Each row is a point. A path goes straight from each point to the next, and from the last back to the first. The post is the endless flat space through its rows: a point in 2 columns, a line in 3, a plane in 4, and so on, so that a path can go around it. How many times does the path go around the post? Going back the other way cancels.

Post (2 x 3):
[[-10 -21  -4]
 [ 24  35 -14]]
Path:
[[  4  14 -26]
 [-36   2 -14]
 [-25  28  14]
 [ 11   0  11]
 [ 76  61  -8]
 [ -8 -34 -15]
 [ -3   9 -44]
 [  9  59 -24]
 [-28  20  15]
 [ -5  13   2]
 [-21  -3  -9]
 [  1   7 -34]
 [ 29   9 -32]
 [ 52  11 -35]
 [ 41  51 -38]
 [-17  19 -38]
 [-26  12  12]
 [-21 -38  20]
 [ 15  60  29]
 [ -8  11  -7]
 [-16   3 -31]
 [-12 -34 -43]
 [ 10 -65 -14]
 [ 15 -29  19]
 [ 17  24  13]
 [ -1  42  -6]
 [  7  39 -24]
 [-16 -42 -51]]
Times around: 0

Post (5 x 6):
[[-45  -3  47  22 -21  -5]
 [ 67   3  10  20  19 -34]
 [ 50   7 -22 -21  12 -33]
 [-30  -2   7  20  -8  28]
 [ 35  17  34  24 -43 -17]]
Path:
[[ 37  18  59  -9  14  -7]
 [ 28  17  -5 -16  19 -24]
 [ 13  25 -19  16 -26 -20]
 [ 51   8  19  47 -42 -17]
 [  8 -43   1 -10 -14 -36]
 [ 62 -23  60   1  15 -22]
 [ 24  13  53  28   1  46]
 [ 28  47  20  10  -4 -18]
 [ 50  14   9  39   4 -19]
 [ 18  -1 -19  40 -41  -9]
 [ -2 -23 -58  -7 -23 -19]
 [ 43 -16   4  -5 -11  12]
 [ 33   6  33   3  -8 -13]
 [ 37  25  16 -11 -12 -32]
 [  8  24  25  52  41 -12]
 [-40  17  14  -8  -8 -39]
 [ 69  15 -14  44 -34 -13]
 [ 27 -16 -21   2 -11 -30]
 [ 34  -7   4  11 -46  32]]
Times around: 3

Post, 10 rows:
[[ 46   4 -10  24   6   1 -35 -23  10  21 -26]
 [ 25 -19  43  26  57 -37  -7  -2  -8 -12   6]
 [-41 -22 -28   0  60  14   4  35 -16 -27  16]
 [  6  35 -12  21 -45 -27 -43 -26  28  35   6]
 [ 28   9 -38  -3 -18  -3  -3 -17  -6  38  28]
 [-48  16  43 -49 -29  36  18  11  15 -18  -1]
 [ 14  -5  -1  18  73 -20  35  46  29 -13 -20]
 [ 13 -29  -6  -8  19  -8  -5  14  11 -44  23]
 [-21  37 -10 -26  43   9  27  25 -24 -47 -23]
 [-34 -20  44  16 -49  45  22   1  -5 -47  20]]
Path (26 x 11):
[[ 20 -14 -34  14  25   5 -22  17 -10 -14   4]
 [ -1  13  16  -4  54  28  29  32 -20  19  34]
 [  7  20  17 -54  14  -3   9  -2  68  -7  28]
 [-49 -45 -35 -13  39  27 -37  -9 -21 -42  27]
 [  2  25  26 -22 -22  14 -17 -12  16 -20  31]
 [-16  59 -26 -11  20  46   1   1  -6 -58  -8]
 [-36  15 -38  -9  -1  22  -9  -4  19  14  -7]
 [-10 -41  45  11  51 -22  61   0 -68 -18  -3]
 [ 53 -43  21  28  19 -13   6  24  25 -12 -19]
 [ 39 -38 -28  13  32  32   3  34  22 -33  -4]
 [-24  -7  15  13  33  31  -3  19  39   7 -12]
 [-39  36 -18 -16  13   9   2 -18  -3 -10  28]
 [ -4  37  10 -16   7  16   9   5  32  18  -2]
 [-10  14   0  -6  14  -1 -18 -38  -8   0 -10]
 [-23   6  15  34 -17 -23 -39 -36  24  25 -63]
 [  6 -17 -15 -12   1  -2 -46  -5  -2 -20  -1]
 [  9  20 -67 -30  -7  -1   7  42 -26  12  -7]
 [-24  38  -9  75 -11  49 -14  49  25 -16 -22]
 [-25  20  29  11  30   8 -23 -12 -20 -26  -8]
 [-64  38 -33  21  68  27  -7 -16  -9  12 -19]
 [-15  21 -17  27  12 -18 -50   7  57  -2  16]
 [ 20  10   1  37  49 -25  31  24  29  25   7]
 [-41 -34   6 -29 -13   3  11   2  76  45  76]
 [  8 -80 -14  23 -18  27   7 -28  -1   1   2]
 [-26  35 -34  36 -12  26 -26  18  -3  -2 -61]
 [-38  30 -22   8  24  37  25  55 -41 -28  16]]
Times around: 3

Post (17 x 18):
[[ -5   6 -56  13   9 -20  31  27 -24  -8  13 -30   4   9 -21  -8 -20 -21]
 [ -4 -12   5  61   9 -14  18  21  14   1  -1   4  22   6  -5 -39   6  -1]
 [ -1   5  18   0   4  20  25  31 -16   1  -6   9  -4  12  13 -49 -24   2]
 [-11  10 -14 -17 -53  -5 -13  37   2   7  73  -3  41 -41  18 -24  16  22]
 [ 16   5 -21   5   3   2 -10  -7  17  37  -2  -4 -19 -12   5   0  -8 -14]
 [-14 -32  19 -45 -25  19 -37  56  10 -37  56  -1  23 -28  11 -42   5  24]
 [ 24   6 -10  12 -12  17  42  -2   5 -29 -10  30 -38 -20   7  -6  36  -9]
 [ 14  20  -6  24  -2 -57   2  32 -15 -36  -1 -14  28  18  25  -5  -8 -29]
 [-23   8 -16 -22  -7  14  38 -17  29 -23  -1  15   2  31 -21 -19 -34 -18]
 [ 15 -11   6   6   2 -20  24  20   3  11 -12  11  20  29  15  -8  -5  40]
 [ 12  30   9  19 -19   6   3  27  -8   5   4  36  -6   6  -7  47 -12 -15]
 [  0 -11 -32  11   3  10  12  -4   5 -13  12 -11  16  36  68  10  -3  22]
 [ -4 -18  -3   6  -4  27  41 -35 -15  -3 -22  -2   9 -14 -10 -23   0   4]
 [ 30  43  13  29  -1   6  17  24  15  19  10 -30  18 -13   3  23  12   5]
 [ 15  16 -35  11 -44  23  -3  30  49  26 -38 -48  18  -7  88  95  -5  22]
 [ 17 -12   7  -7   8   4  22  31   8  -5 -14  19  37  19  22  -4  17 -23]
 [  9  21  -9  15  -8   3  -2  20  -7  -4 -14  -4  10  38 -18 -36   9  -1]]
Path, 31 rows:
[[  0   2  14  14  -9 -21   8  32  25   4 -22 -26  25  38  36   2  15  -4]
 [ 15 -25  38  47 -21 -23  26  35  44  32  -1   8   5 -20 -25  10  -3  -6]
 [ 20  31 -13  16 -14  23  31  16 -37 -14  15   1  -1  26  20 -26   0   0]
 [  9 -21 -19   7 -17  -5 -50  33  10  33   8 -17  53 -12  12   2   9  10]
 [-10  27  -6 -49 -32  48  61  -6   3 -36  15  28  18  29  29 -29 -28  35]
 [ 21  22 -16 -28  15  51   4  20  -6  -1 -20  27  -3  33  64   8 -11  11]
 [-14  -5 -22 -29   9  33   6 -26 -27   9  -2  44 -35 -15 -22   2 -17  23]
 [-23  10  12   0 -16 -26 -26   2  54   8 -24 -13 -13  -3  13 -40  -7 -36]
 [ 20  12   1  27  -9  -1  62 -83  -9  47   2 -16  21  -1  25 -27  46  -2]
 [ -8 -30 -12 -17  -8  12   9  41  36 -19  34 -21  32   7   5   3 -10  23]
 [ 39   2  52  18  27 -21   7  13   1 -37  12 -23  17 -33  26   2 -12  -1]
 [ -1   3 -17  -8  16 -21   5   2  21  -6   5  15   6  14  24  -1 -39  34]
 [  2   7  -6 -16 -11 -34  -1  52  16  13  11   9  22  -9  -6 -40  16  -6]
 [ -2  11  38   4  -9 -18   7  22  -3 -32  73  38  -2 -12  27 -27   3  10]
 [  0  29 -35  29 -45  14   1  -2  -1  11  -8 -18  16  37  45 -29  18 -12]
 [-15 -35 -30  -1 -31  20  13  15  -7  20  20  18   6  14 -19 -21 -23  41]
 [ 24  50 -30   9 -21  37   1  -7  24 -24  12  -3  -8  12  -2  -8  18  10]
 [-15  -7 -18   7  -7   3  33  -9 -18  -1 -22  14  31  10   1  40 -28  -2]
 [ 24  15 -19 -13  19  16   4 -21   7 -21  -9 -22  -1  11  53   7  27 -14]
 [-12  12  39 -20  -4  24  38 -16   1 -48 -21 -22  -4  45   9  -9   5  19]
 [  7  10 -20  29 -14 -30  -1  17  32 -10  37 -14   2  61   3  10  10   9]
 [ 30  14  11  -5 -47   6  12  54 -22  -8  -4  43  49  25  40   5  41   4]
 [ 22  31 -17 -11 -32 -32  -5 -11  27   0  21  25  14 -11   9 -34 -17  10]
 [-14   7  22   1 -19   6 -13  -5 -24 -12 -54  32  -1   4   1 -50 -25 -19]
 [ -4  -9   5  16  17 -13 -18  34   7 -25  16 -38   6  -5   4 -15  23  10]
 [ 33 -34  10  11   6 -16  30   9 -12 -32   5   2  -6   5  12 -13  59  19]
 [ 18 -28   1 -37 -10  57  -8  43   7  31   1 -36  -7   0  13  20  27   2]
 [ 19 -10 -21  22   3   2  19  31   6  10  32 -23 -13 -21  39  -6  -5   9]
 [ 24  18 -41 -30  19  24 -14  49  -3  -7  35 -10  42  25   8  -2  -1 -46]
 [-21 -36 -20  -1   5  30  23  12  29 -50 -27  14   1 -24 -16   9 -14 -19]
 [-19 -31  25  18  13  -4  42  -8  16   1   1   2  39 -33  23 -16  27  43]]
Times around: 5

Post:
[[-62 -17 -15  -1   6   4 -13 -33   0  -2  23 -14 -26  13 -21  -8  36  30]
 [ 27   8  -3   1   9 -19  -9 -35 -13   8 -15  44  -3  20  16  -5   9 -22]
 [ -5   4 -32   2  22 -24  18  -3  17  20 -51  13  58  15  12  34   2 -18]
 [-33  -7  -2 -10  16  48 -40 -15  24 -29  41 -18 -25  13 -14  15 -12 -26]
 [ 13 -15 -12   5 -15  19 -17  -7  -9  54   7  40  43   7  13  13  19 -32]
 [ -5 -23 -17  10  11 -40  15   9  -3  12 -19  21  10 -12  53   3  24 -17]
 [-47 -15  33   5   8  -7  -9 -21  27   1  65  -3   1  14  -8   2  -8   0]
 [  8  38  23  20 -36   9  12  13 -28 -66   8  14  25 -28   5 -36  18 -12]
 [ 32 -13  13   7 -46 -14   3  18 -15 -54  -7 -28  12  -4   0 -25  12  16]
 [ -7   9  14  10   0   1  -1  47  -2 -55  -8  -8  -5 -20 -46 -55  11  31]
 [  1  32  28 -21  -9   1  -3  11   9   6  -8  39  23   0  52  16  14  13]
 [  9  -5  13 -34 -20 -14   6  -5  25 -49  -3 -20  12 -54  -2 -66  16   5]
 [-36  -9  -3   0   6  -1 -21   1  50   2  47   1 -12  32 -22   8  65 -11]
 [ 13  23  11  39 -15 -20  -8  16   9 -22 -13 -23   9 -55   3 -16  16  20]
 [-35  -6  -7  -8  50   0  -7 -12  -4  27  86 -25 -21  19 -16  12  22  -7]
 [-18  29  25   2 -39 -16   0  27   4 -19 -16 -29   8  -9  -2 -62   3  -9]
 [  0   4 -32 -15  -9 -52 -27  -5 -12  20   0  28  33 -10  19  40  -4 -28]]
Path (24 x 18):
[[ -6  -9   8 -24 -22 -34 -24   1  57 -17  -6  -9   5   1   4  38  12  21]
 [-22   6 -25   4 -17 -10   1  -9  -5  42   6 -15  -1 -11  -7   0  -2   0]
 [ 62   0  14  43  -5  20 -39  15 -95 -55  43  -7 -68 -26   5 -17 -60 -26]
 [-37  20  36   8   8 -34  65 -18  34   9  33  18   7  22  31 -31  38   8]
 [-40  22 -38  24  12 -23 -28 -11 -31  -5   7   1 -15  37 -42 -13  13 -10]
 [-34  26  54  -2 -11  10 -27  -3  22  35  30  -9  -5   7  22 -55  35   2]
 [-23 -34  15 -11  -2 -54  16   1  -1  -8   4 -24  18  21   9   2   8  13]
 [-32  -4  -3   5  12  -8  -5  18  19   2  13 -21 -10   1 -35  59  20  54]
 [ -2  -3 -13  12 -29  39  17   6   6  13   2  20  51 -14   2 -22  23 -44]
 [  4  22  32  65  -6  13 -23   6 -37 -16  76   7  -5  29 -52  11 -53 -33]
 [-37  -1 -60  15  -8   5 -33 -22  34   2 -19 -34 -19 -19   5  17   2  -9]
 [ -1  30   4   2  -2 -32  16  26 -45  15  44  19  36  -7  27   5  53  28]
 [-33  25 -27  40  35  56 -13 -19  -7  25  57  19  34 -14 -45  -2  66 -46]
 [-10  54  71  49 -18 -37   9  26  -2  11  22 -21  31 -20  -6  -8  -6  12]
 [  4   2  24 -13 -33   1 -30  -3  41 -27  34 -30 -19 -50  -1 -16  20   5]
 [ 28  -8 -33   8  17 -25  -1  46  27 -28 -16 -35  14  -3  -3  27 -48 -15]
 [-32  12   8 -38 -31 -84 -28   2  57  13  22  -5  28 -42  53 -35 -12  -1]
 [-10  -7   7  27  25 -34 -31  41 -12  15  31 -13  10  -2 -17 -17 -11 -11]
 [-47  38  49 -25 -10  17 -10   5 -25 -35   3  21   4   8 -17   3 -29  -3]
 [-44  82  53  42 -11  31   5  70  -8 -19  78  10  25 -13 -11  46  19   8]
 [-28  30  25  -1 -24  23  11  19  -7  23   8  14  39 -46  49  32  19  77]
 [-17 -10 -26  43 -34  20   0   4  40  22 -47   5  49  -2  32  25  55  25]
 [-72   1  -8  16   9 -17 -10  19  24 -36 -33 -12  22   2 -28 -16  -9   7]
 [-15 -37 -16 -13   6 -12  22   1   4 -14 -12 -16   1  40   2  -7  88 -15]]
Times around: 4

Post (17 x 18):
[[  7  43  13  14   4 -14 -53  35   4   4 -51  33  -1 -29 -23   4   6  40]
 [-20 -24 -38  39  -1 -10 -14 -16 -20 -19  -2   8 -62  21   7 -34 -23  21]
 [ 17  84  49 -19 -11 -16  41  31 -14  -6 -34 -20  -9  18 -27 -37 -16 -11]
 [ -8  65  22  12  23  48  -1  13  20  45 -17  17 -20 -15 -59  15 -44   5]
 [  3  14  12 -21  24  53  -6  -6 -11  10  11  20 -18  -8  30 -12  -9 -12]
 [  5  13   9  -2  -3 -17   9  13  42  37  49   2   0 -14  -6 -10  -2 -23]
 [  6  -9 -11 -15   1  14  -4 -34  20   6  -8  21 -24 -15   0  11 -23  20]
 [-11  35 -33  -2  -2  18 -41  44  55  -4  -4  -1  31 -15 -18 -49  33  10]
 [ 29 -17  -2  14  11  -4  17 -24  39 -27  14   5  -9 -32  39  39  18 -26]
 [  6   8  36  12  32  40  22 -45 -16 -20  12  47  12 -32  -3  11 -13  -1]
 [-38  40 -14  20 -19  10 -12  34 -31  37 -38  30 -34 -29  -4 -11 -44  -3]
 [  0 -16  -4 -19  -5   4   2 -31 -11 -33  76 -21 -29 -17  21   5  11  12]
 [  4 -20  17   8 -39  24 -17  -3   2  42  10 -11  -1 -62  -1   0   4   3]
 [-27  11 -22  60  23 -33 -73 -62  11   9  30   0  38   2   3 -20 -16 -19]
 [-26 -20 -36  15 -12 -14  -5 -36  17  -9  17 -13  14  50 -33  13  32   2]
 [ 15   7 -60  27 -10  21 -28  12  32 -31 -25  41  -5  46 -46   2  -5 -40]
 [ -7   8   6 -22 -22  19  28 -17  34  -2  25   1 -26  -2 -28 -16  35 -37]]
Path:
[[ 14  51  25 -44 -17   4 -27  58 -22   3  15  40 -14   1  30 -24  -2  20]
 [-30 -11 -17  23  -7  11   7 -29   1  36  48  71  -5 -22   1  -5  -1   9]
 [ 27  37 -13 -34 -36   6  -9  49  23  41 -60  29 -39 -30  43 -29 -11   0]
 [-28   9 -21  14  29  44  -3  -5  16 -20  42  41  41 -35  38  16 -16   6]
 [-42  -5  21  19   9  43  -3 -64  -5 -26  44 -12   2 -28 -29  -9 -20  25]
 [  5 -26 -37  -5   8  14  -2  16  50 -16   0 -13 -39  37 -38  -9  -2 -28]
 [-15   3  54 -17   8   1  43 -55 -25  19  41 -23  -4 -17 -19 -25  41  -7]
 [-15  25   4 -28  -1 -17 -54  -2 -13  26  18  23  14 -26  -5  22  30  46]
 [-35  19  26 -10   3  42 -18 -34  -6  44  18  17  10 -11 -24  -9  15  20]
 [ 40  18  46 -29 -14  49  58 -15  24 -39   1  14 -13  31 -16 -14 -20 -64]
 [ -9  18  13  15 -28  45  26  -5 -16 -44  18  -2  19 -38 -25   6  -1 -49]
 [ 25 -27  11  30 -19 -41   8  51  -9   9   5  -4  17  11   7 -55 -21 -30]
 [-29  24  16 -18 -68   8  -9   1  -7 -15 -24 -40 -15  28 -75 -59  -4  17]
 [  2  26 -11   9  26  -9 -44  -5  38 -11  59  21 -25  10  10  25 -12  12]
 [  2  11 -18  -4  -9  20   9  29  13   1  26 -11   3  33  -8  -3  49  14]
 [  5  39 -41 -33   8  17  24   3  24  -8 -56 -17 -49  -4  14  16  -8  26]
 [ 15  59  34  28  54 -30  -9 -17  35   5   8 -24  10   1 -27 -18 -10 -24]
 [-16  40  10 -22  29  11 -15 -19  44  32  20  16 -60 -22 -20  -9 -48 -14]
 [  7 -29  -2  28 -18  45 -25  22   9 -13  14  -9   0 -22   6 -37  -5   3]
 [-22  47  47  32   4 -13  24 -44 -35 -21  40  11   5  48 -14 -17 -16 -13]
 [-31  20 -33  22 -28  35  17 -47  41 -20 -47  14 -11 -27  -3 -95  53 -16]
 [  9 -41 -73  45   0  17 -17 -20  -5 -11   1  32   0  22 -13  61  16 -50]
 [ 14 -46 -56   7 -25  27   7 -21  51   8 -10  15   2  19 -56 -13 -11 -42]
 [-27  38  43 -44   8  10  18 -40  50  63  14   4  -2 -47  -9 -58 -27 -55]
 [  8  17  -4  -7  35  48  33  47  -5 -27  13  11  27 -18  -2 -77   1  31]
 [-23 -22 -15  69   2 -21   0  -8 -35  31  39  22  17 -12 -27  17  26  66]
 [ 29  20 -28  14 -28  52 -42  15  15   8 -15  45 -25 -22   8 -29 -13 -15]
 [ -4  20  59  21 -16  30  73 -68 -17   0 -14  17 -42  -4 -35  24 -76 -20]
 [ -8 -50  -4  -3 -27 -22  18 -29  18  20  45  -2  -1   9   4  -9   1 -16]
 [ -2  32  28  16  52 -18 -18 -65  44  -4 -12 -28  -9   2   3  23   2 -47]
 [ 19 -17 -13 -15   9  26 -39  40  46 -20  65  28   9 -27  -3 -11  29  24]]
Times around: 0

Post, 17 rows:
[[  1   2  16 -25  -2 -42 -19  -3 -23 -18  15 -18  10   9  -9  -6 -16  11]
 [ -1 -15  -7  -1 -28  24  32 -24  -2   6  19   5 -19 -30 -27   8 -11  -1]
 [ 30 -14  -6  45 -14  -6 -23   3  25 -29 -15  -3  13 -19  14  22 -12   8]
 [ -4  -9  -9  26  31  -2  22   1 -12 -10 -31  19  -6   2  10   4  15   8]
 [ 28 -26   0  -7   7 -31  23  -5  41 -38   7 -52 -29   1 -21 -12 -38 -35]
 [ -7  39 -27  10  -6 -14 -27 -17 -17  11  -6 -50  28   6  -2 -36  24   6]
 [  3  29  -6  11  30   6 -10   9  24   8  -6 -11 -29 -37 -27  33  10  -1]
 [-56  10 -15  28 -30  25  51 -10  11  14   4 -42 -16   6  -8  27 -15 -26]
 [ -2  10 -32  -7 -28   8  -6 -17  35  21  -5   3   4 -15  13  -3 -32   2]
 [-40   9 -24  27  25   4 -16  13  25  13  -6 -39 -48 -18   3 -22  14 -43]
 [ -3  46   8  33  -3  -2  -4  -6  11  45  21   4 -24  -1  19 -13   2  -5]
 [ -3 -10   3  22   9  13   7  -7  24  30  21  -5  27 -13  -2  35   2  11]
 [-27  42 -15 -25 -35  -5  -3  25  30  11  52 -27   2  54  -7  -6  24  -6]
 [ 29 -26  10  34   0  37  23  23  37   7 -31  -9 -32 -24  17   2 -26 -12]
 [ -8  23   8  -2 -11 -27 -19 -25  30  27   1 -16   4 -12   1  -1  41  12]
 [  9  11  11  22  -8  10 -36 -12  16  40  -2   4 -15  28   8  19  -6   3]
 [ 45  -9 -45   3 -12 -71 -18  37 -10   7 -51  43  -2  -9  12   0  23 -22]]
Path (28 x 18):
[[ 13  17   1 -32   4 -30  24  11  33 -18  -9  -1  23  10 -14  11 -24  -1]
 [-15  -5 -45  33  16 -15 -43  31  41  45 -21  -9  37  27  -6  44 -18 -27]
 [-25 -14 -38  19 -35 -23  -7  -4 -21  -2 -37 -37  20   9  31 -45  13  -1]
 [-10  64 -21  11 -11 -40  34  23  14  -9  35 -29 -15   2   0  67  15  -6]
 [  7  58  20  31 -14  22  -1 -36  -8 -22  10   4 -45 -25  32 -12   8  10]
 [ 13   1  -2  23  17 -25 -39  41 -25   2  11  -9   5 -13  20  21 -14   2]
 [ 46  16  -7  16  -1  -4  20  31  31  39  -3  35 -58 -35   9  -1 -22  -6]
 [ 45  38 -20   1   9 -22   2 -21  57  71  11  43 -42 -11  41 -18 -22  19]
 [-15   4 -14  18 -26  10 -19 -30  -7 -31  30 -50  25  27   8 -21 -12   6]
 [  6  45 -20  -2 -13 -26 -31  -2 -11 -19 -18   0  49  12  21 -18  28  23]
 [ -5  95   4  23 -23  34 -25  -9   1   6  -1  11  -3 -15  36 -51 -30  38]
 [ 10  37 -36   3  41  -7 -12  50  58  14   6  38  -1   6  25  14 -25  14]
 [  7   4   1  52  -2  22   9  -1  21  74 -14 -12 -47 -11  21  -7 -28  -1]
 [  2  17 -32  42  -3  -3 -29  38  -2  16  -9 -30  27  25 -73  94 -14 -14]
 [ -6 -17 -43 -13  10  29 -15 -16  67  24 -10 -32  15 -20  -6 -19  -6 -23]
 [ -8 -17 -13  49 -11  18 -17 -41  16  27 -50  13 -15 -16  25   9  16 -14]
 [  7 -18  16   9 -18  -7   3 -52   9   5 -13   5 -52  -8 -14  63  -4 -20]
 [  9  -6 -39  38   1   2  16   5  20 -47 -22 -80  29 -17  14  27 -23   1]
 [ 35  32 -25  35 -54  -4  -4 -15  49   2   4  16 -11 -12  29  11  19 -13]
 [-23 -22  -7  35  15  23 -23  43  59  16 -43 -11   3 -18  28  56 -21 -27]
 [ 16  12   4  24  11 -67 -31  15  12 -12  -2 -44  38 -56 -53  34  17 -16]
 [-10  47  -6 -23 -19 -16   6  27  46  29  -4  -8 -39 -26   5 -13  -8   6]
 [ -5  -2 -41   9 -44  -3  35 -20  42 -36  -3  -6 -33 -30  24 -36 -14  -8]
 [-27  14   1   5  26   9 -15   5  -9  29   4 -19   7 -12  -1  38  18  -6]
 [-51  55   5  44 -18 -37 -17 -63  -4  30 -31   6  26  -4  39  37  -4  -7]
 [ -9  16 -15  18  12 -34   7  -7  54  53 -18 -20  20  20   8  16 -19 -24]
 [-14   5 -28  37  23   5 -17  40  55   6  -2   4 -25 -41  -6  20  24 -10]
 [-12 -25  18  19 -18  23   9 -45   8  15  -4   2  41  15  -3  -1 -17  29]]
Times around: 2
